Rows are points. Each copy is the shape, with its points in the same order, turned, moved and blurred by noise. Some copies are also mirrored. Which?
In the rows, zero is written as 128.

Shape (5 x 2):
[[113 137]
 [ 59  87]
 [116  87]
 [170 156]
 [156 120]]
Copy 1:
[[140 135]
 [129 209]
 [ 98 175]
 [110  70]
 [ 96 117]]
Copy 1 is: only turned
Copy 2 (5 x 2):
[[143 121]
 [124  60]
 [ 93 105]
 [131 185]
 [105 154]]
Copy 2 is: mirrored
Copy 3, 5 rows:
[[121 145]
 [157 212]
 [166 156]
 [113  89]
 [145 108]]
Copy 3 is: mirrored
Copy 4 (5 x 2):
[[130 123]
 [195 141]
 [149 168]
 [ 65 137]
 [ 96 166]]
Copy 4 is: only turned

Shape (5 x 2):
[[101 159]
 [104  87]
 [141 131]
 [120 106]
 [195 183]]
Copy 1:
[[ 86 132]
 [134 178]
 [132 117]
 [136 156]
 [149  47]]
Copy 1 is: mirrored
Copy 2:
[[149  98]
 [184 160]
 [124 149]
 [158 158]
 [ 51 139]]
Copy 2 is: only turned

Shape (6 x 3):
[[ 91 107  74]
 [175 149 158]
 [ 81 103 145]
 [140  61 170]
 [ 89 128 182]
 [152 144 140]]
Copy 1, 6 rows:
[[104 177  77]
 [150 112 179]
 [113 106  82]
 [ 66  84 134]
 [140  73  97]
 [138 127 157]]
Copy 1 is: mirrored
Copy 2 (6 x 3):
[[117 177 178]
 [156  71 115]
 [119 167 103]
 [ 76 109  92]
 [147 151  75]
 [153  99 129]]
Copy 2 is: mirrored
Copy 3 (6 x 3):
[[152  87 176]
 [115 183 104]
 [163  83 102]
 [207 151  98]
 [147  96  71]
 [119 152 116]]
Copy 3 is: mirrored

Shape:
[[ 90 173 127 102]
 [114 147 145 111]
 [129 131  99 142]
 [210 138 151 102]
 [118 124 128  99]
 [122 143 134 135]
 [244 162 114 170]
 [ 94 127 145 152]]
Copy 1 (8 x 4):
[[178 102 111 124]
 [139 115 113 113]
 [135 137 155 151]
 [ 65 138  75 159]
 [141 143 113 114]
 [130 113 133 127]
 [ 42 111 123 224]
 [135 106 160 100]]
Copy 1 is: only turned
Copy 2 (8 x 4):
[[ 97 116 178 157]
 [129 122 149 161]
 [ 83 141 119 119]
 [161 208 138 157]
 [105 133 130 172]
 [119 130 151 125]
 [134 249 136  84]
 [124  94 127 128]]
Copy 2 is: mirrored
Copy 3 (8 x 4):
[[ 78  83 156 154]
 [112  91 160 129]
 [122 123 116 167]
 [135  91  88  63]
 [102 121 142 125]
 [129 101 144 145]
 [167  76  23 115]
 [143 106 174 157]]
Copy 3 is: mirrored
Copy 4 (8 x 4):
[[168 159  88 144]
 [153 137 113 158]
 [107 143 120 120]
 [138 146 211 166]
 [153 120 127 134]
 [125 143 116 153]
 [ 71 199 219 157]
 [111 121  89 160]]
Copy 4 is: mirrored
